Every row gives one point. The points of each table are mixes of a few directions, plus a little noise. How many directions does each table use, and how many do they share? Where both have some left over, give the other angles between the two spaces (their principal angles), to ten degrees, smallest first.
In the rows, zero is written as 128.

First:
[[188  94]
 [ 66 163]
 [148 117]
 [165 107]
 [100 144]
 [141 121]
 [ 89 150]]
Second (6 x 2):
[[218  78]
 [102 142]
 [106 141]
 [103 142]
 [113 137]
 [127 128]]
Directions: first 1, second 1, shared 1

First, 8 rows:
[[157 192 139 148]
 [130 181 142 129]
 [152 142 131 148]
 [123  74 125 129]
 [128 147 161 137]
 [117  41 119 127]
 [ 83 185 115  79]
 [133  63  93 128]]
Second:
[[130 119 151 110]
 [155 157 159  75]
 [125 138 102 150]
 [101  93 109 171]
 [172 205 124  82]
 [126 129 121 135]
 [ 86  56 130 173]]
Directions: first 3, second 2, shared 1; angles 60

First, 7 rows:
[[111 118 115 135 121 124 137 128]
 [147 135 148 116 153 132 115 128]
 [ 63  87  81 155 105 112 162 129]
 [162 143 160 109 162 135 107 127]
 [170 151 162 108 153 138 105 127]
 [123 140 109 142  76 130 139 129]
 [120 123 122 131 125 126 132 128]]
Second:
[[128 128 128 129 136 129 128 125]
 [126 127 128 125 106 125 128 138]
 [127 128 128 125 110 126 128 136]
 [136 131 130 145 249 141 128  75]
 [124 126 127 120  69 122 128 154]
 [129 128 129 130 147 130 128 120]
 [125 127 127 121  80 123 128 149]]
Directions: first 2, second 1, shared 0; angles 40

First, 10 rows:
[[112 112 142 151 127 128 113 151 122]
 [124 123 132 136 128 128 124 135 127]
 [ 73  71 178 209 124 130  75 208 105]
 [ 90  89 162 183 125 128  92 182 113]
 [173 175  88  62 132 127 171  63 146]
 [129 129 127 126 129 128 129 126 129]
 [102 101 152 167 126 129 102 167 117]
 [189 189  74  41 133 127 185  42 153]
 [131 131 126 125 128 128 130 125 128]
 [160 161  99  81 131 127 159  82 140]]
Second:
[[107 102 232  42 166 162 113 177 168]
 [134 116 103 157 146 105 151 103 104]
 [ 96 144 129 144 135 132 170 162 104]
 [130 183  67 168  56 136 111 133 126]
 [103 104 144 140 185 111 190 139  91]
 [173  99 128 106 126 119  73  77 158]
 [116 131  97 170 142 109 173 124  90]
 [131 123 160  93 126 144 103 139 154]
 [109 159 110 148 105 136 144 153 116]
 [181 120 109 113  92 126  52  75 168]]
Directions: first 1, second 3, shared 0; angles 70

First, 8 rows:
[[188 139 148 101 142 122 126 173 122  87  99 119]
 [ 98 122 109 128  99 158 144  97 153 133 109 118]
 [115 138  95 127 101 136 111 101 128  88 122 117]
 [ 71 143  98 181 125  88  87  95  88 169 223 152]
 [160 131 141  97 106 167 171 158 160 136  79 105]
 [139 116 144 129 165 103 110 130 113 106 130 143]
 [177 126 170 116 170 105 132 181 114 138 128 137]
 [ 76 110 117 144 117 145 144  89 147 166 134 134]]
Second:
[[120 135 129 136 118 132 140 137 130 168 147 128]
 [118 137 129 138 110 138 150 142 134 187 152 125]
 [114 140 129 139 100 147 161 145 141 207 154 122]
 [149 117 132 141 212  39  29 108  59   7 153 166]
 [133 126 131 139 162  88  89 124  96  94 152 147]
 [122 131 126 120  95 166 166 134 158 165 109 112]
 [129 128 130 134 142 110 111 127 113 119 143 136]
 [128 125 124 110 101 166 159 125 160 132  89 110]
 [133 123 126 116 125 140 132 121 139 103 100 122]
 [134 120 124 106 115 155 142 118 153  97  81 113]]
Directions: first 4, second 2, shared 2

First, 9 rows:
[[152 116 144 123 139  82  80 159 129 155  94 120 125 110 157 133 168 119]
 [121 147 117 116 152 126 147 132 147 135 126 143 117 130 130 112 142 136]
 [105 139 106 136 139 139 139 126 133 125 141 142 123 131 125 120 132 141]
 [139 119 144 125 105 143 140 112 118 115 134 115 138 134 114 137  98 117]
 [120 112 114 201 130 156 138 116 114 139 107 161 128 144 114  96 136 128]
 [111 140 116 114 129 138 141 122 132 115 152 127 127 129 124 134 116 138]
 [119 117 127 126 106 124  99 130 110 114 149 108 139 119 133 156 115 131]
 [160 110 161 112 107 111 106 132 118 129 114 101 138 121 133 148 119 109]
 [125 152 124  99 146 133 163 123 150 126 135 136 118 133 122 116 125 133]]
Second (8 x 18):
[[126 124 117 147 130 133 129 125 107 120 124 129 133 135 138 128 115 130]
 [128 132 126 117 131 122 127 131 126 124 131 122 129 127 136 134 124 130]
 [131 143 141  74 131 107 123 138 156 131 142 114 121 114 129 142 139 129]
 [128 127 126 132 128 129 128 127 125 127 127 129 129 129 129 127 126 128]
 [128 128 131 126 127 128 128 128 133 131 128 129 127 127 125 127 132 127]
 [130 136 137  98 128 117 126 133 147 132 136 122 123 119 126 134 137 128]
 [124  91 118 249 112 180 140 102  98 141  96 171 136 154  96  85 129 119]
 [129 143 128  82 136 107 123 138 133 118 141 109 127 119 146 148 122 133]]
Directions: first 4, second 2, shared 1; angles 60

First:
[[117 155  92 176 165 147 119 121 135 129 146 132 127  71 132 102 168 112
   94 137 122 172  72  99]
 [106 106 198  55  88 105 152 130 130 133  65 135 115 192 116 137  64 146
  205 108 157  46 224 191]
 [ 99 119 182  75 106 114 150 127 135 134  71 139 113 166 117 124  82 138
  192 113 155  65 201 179]
 [153 136  81 173 146 140 109 129 122 123 177 120 141  95 137 131 168 120
   73 141 104 183  65  83]
 [179 124  71 174 135 137 101 133 114 117 202 110 152 108 141 151 171 125
   55 146  91 194  55  70]
 [ 65 154 160 117 151 133 150 116 148 140  64 150 101 103 117  83 114 118
  179 117 162  94 161 166]
 [ 97 130 163  99 123 122 145 124 137 135  83 139 114 140 120 114 101 130
  173 117 150  87 173 164]
 [137 112 146 102 106 118 132 132 123 127 121 125 131 160 126 143 108 138
  144 124 129 106 156 142]
 [164 104 124 117 103 119 119 136 115 120 155 115 143 161 132 161 122 139
  114 131 113 130 131 118]
 [162 139  63 190 153 145 102 129 120 121 196 116 145  83 141 132 183 117
   52 147  95 203  42  67]]
Second (11 x 24):
[[109 128 130 160 154 121 127 114 123 138 138 123 149 112 126 130 136 129
  117 132 127 126 120 113]
 [114 147 114 181 161 127 119 111 125 137 152 125 129  76 118 108 168 104
   98 135 122 161  87 109]
 [147 106 187  67  31 110 133 120  87 150 133 113  92 199 104 129 134  92
  161  95 136  81 189 171]
 [106 122 145 173 162 106 124 105 119 143 145 117 156 107 117 135 137 127
  115 134 126 123 123 114]
 [116 103 187  98  53 111 135 102  74 169 141 105 129 202 113 137 138  99
  154  94 138  60 186 145]
 [124 134  89 151 199 138 128 148 171  99 110 144 157  90 150 140  96 174
  117 158 123 157  99 108]
 [161 109 168 178 225  36 109 135 181  84 131 129 138  44  79 166  78 163
  116 178 109 180 131 164]
 [158 131  67  69 153 169 138 188 193  69  70 162 128 138 175 146  53 202
  148 152 127 148 124 133]
 [122 155 108 108  55 176 129 117  88 160 147 124  86 149 136  80 198  67
  121  92 134 127 106 117]
 [156 117 165  70  47 118 130 131 105 134 127 122  84 176 109 124 133  98
  154 104 133 108 170 168]
 [ 93 155  50 152 168 198 136 137 143 128 117 143 160 113 181 110 141 154
  108 133 131 140  73  68]]
Directions: first 2, second 4, shared 1; angles 90
